Every row gives one point. Each copy is the shape, with its points in the same order, stretched, turned, moved and blurred by noise. Some copies are also mirrored. Which?

Shape:
[[-1.82 -0.65]
 [-2.04 -1.60]
 [ 2.50  1.66]
 [ 1.47  2.63]
 [-0.34 -2.58]]
Copy 1 (5 x 2):
[[-0.19  0.47]
 [-0.83  1.09]
 [ 3.96 -1.56]
 [ 3.22 -2.55]
 [ 1.11  2.33]]
Copy 1 is: mirrored
Copy 2, 5 rows:
[[-1.43 -0.55]
 [-0.94 -1.26]
 [ 1.95  2.91]
 [ 0.77  3.71]
 [ 0.45 -2.06]]
Copy 2 is: only turned
Copy 3 (5 x 2):
[[-2.53  0.16]
 [-3.49 -0.65]
 [ 2.31  1.32]
 [ 1.57  2.60]
 [-1.52 -1.79]]
Copy 3 is: only turned
Copy 4:
[[-0.22 -1.82]
 [-1.54 -2.36]
 [ 1.11  2.29]
 [ 2.28  1.80]
 [-2.77 -0.73]]
Copy 4 is: mirrored

Shape:
[[-2.13  2.17 -1.69]
 [-0.82 -3.97  1.83]
 [-1.38 -0.28  1.30]
 [-3.20 -0.63 -1.73]
 [ 1.71  2.08  4.15]
 [-0.74 -0.55  1.44]
 [-0.82 -1.39  0.32]
 [ 2.19 -1.35  1.05]]
Copy 1:
[[-3.14  2.81 -0.89]
 [ 2.59 -0.85  2.92]
 [-0.99 -0.12  1.12]
 [-1.37  3.37  1.29]
 [-1.64 -4.13 -0.85]
 [-0.24 -0.45  0.83]
 [ 0.41  0.64  0.84]
 [ 2.24 -1.60 -0.78]]
Copy 1 is: mirrored
Copy 2:
[[-2.36  0.30  0.82]
 [ 2.58 -0.74 -4.57]
 [-0.43  1.22 -2.13]
 [-1.85 -1.50 -2.13]
 [ 2.01  5.83 -0.12]
 [ 0.58  1.11 -1.87]
 [ 0.72 -0.01 -2.13]
 [ 3.01  1.09 -0.73]]
Copy 2 is: mirrored
Copy 3 (8 x 3):
[[ 2.18 -1.75  2.13]
 [-4.48  0.44  0.79]
 [-1.37  0.70  1.65]
 [-0.55 -2.91  2.58]
 [ 0.16  5.21 -0.16]
 [-1.59  0.68  1.06]
 [-1.54 -0.24  1.02]
 [-1.83  1.84 -1.66]]
Copy 3 is: mirrored
Copy 4 (8 x 3):
[[-0.83  1.63 -3.83]
 [ 0.48 -3.39  1.48]
 [-0.89 -0.36 -0.06]
 [-0.02 -1.97 -3.71]
 [-0.92  2.87  3.03]
 [-0.64 -0.43  0.33]
 [ 0.55 -0.84 -0.20]
 [ 2.54  0.27  1.48]]
Copy 4 is: only turned

Shape:
[[-5.95  0.27  0.15  1.27  1.55 -0.51]
 [ 0.47  5.89 -0.24  1.79  3.37  3.18]
 [-0.14  0.18  1.56  0.67  1.75 -0.90]
 [ 0.08  0.28 -5.82  1.17  1.52 -0.13]
 [ 0.56  1.18  0.26  0.33 -2.76 -0.06]
 [-0.05 -0.97 -2.05  1.87  2.04 -0.84]
 [-0.61 -0.05 -0.11 -1.30  0.28  0.60]
 [ 0.08 -0.21  1.31  1.14 -2.99 -0.21]
 [ 0.30  0.08  1.64  0.06  2.76 -0.24]
 [-0.64 -0.55 -3.16 -0.55  1.42  1.24]
 [ 0.30 -0.63  1.71  0.71 -2.97  2.21]]
Copy 1, 11 rows:
[[-1.85  3.22  2.68  0.38  0.87 -4.61]
 [-1.41  5.86  0.18  2.35  1.68  4.29]
 [ 0.84  1.27  0.78  0.38  2.65 -0.60]
 [ 1.87  4.99 -4.14  1.30 -0.74 -2.16]
 [-1.49 -0.67 -0.89  0.23 -0.63  0.05]
 [ 2.43  3.08 -1.47  1.39  0.96 -2.44]
 [ 0.29  1.01  0.35 -1.78 -0.19 -0.82]
 [-0.74 -1.89  0.65  1.28 -0.68 -0.37]
 [ 2.07  1.59  1.49 -0.09  2.57  0.30]
 [ 1.63  3.37 -0.89 -0.67 -1.27 -1.46]
 [-0.17 -1.37  1.79  1.05 -1.82  0.91]]
Copy 1 is: mirrored
Copy 2:
[[-4.71 -1.61 -3.06 -0.27 -0.01 -3.40]
 [-0.19  3.90 -6.73  2.49  1.90 -0.70]
 [ 0.37 -1.85 -2.08  0.20  1.29 -1.64]
 [-2.97  4.45  1.78  0.16  2.42 -0.97]
 [ 0.28 -0.39 -0.61  0.82 -2.67  0.37]
 [-1.67  0.00  0.36  0.89  2.52 -1.46]
 [-0.82 -0.46 -1.42 -1.38  0.07  0.54]
 [ 0.15 -2.31 -0.20  1.45 -2.54  0.44]
 [ 0.87 -1.66 -2.96 -0.30  2.13 -0.90]
 [-2.85  2.00 -0.47 -0.98  1.76  0.90]
 [-0.38 -2.28 -1.33  1.70 -2.34  2.90]]
Copy 2 is: mirrored
Copy 3:
[[-6.08  2.20  0.71  0.78 -1.51 -1.44]
 [-0.16  5.71 -2.91  4.96 -0.53  2.81]
 [-0.24  0.91  1.54  2.08  0.04 -0.59]
 [-1.61 -1.18 -5.37  1.74 -0.61 -0.94]
 [ 1.08  0.79  0.32 -0.53 -3.16  0.45]
 [-1.49 -1.47 -1.35  2.57 -0.38 -1.01]
 [-0.91  0.66 -0.27 -0.44  0.20  0.47]
 [ 0.36 -0.29  1.97 -0.52 -3.62  0.39]
 [-0.17  0.95  1.22  2.24  1.29  0.00]
 [-2.10 -0.51 -3.15  0.23  0.63  0.44]
 [-0.03 -0.14  1.87 -0.88 -3.12  2.74]]
Copy 3 is: only turned
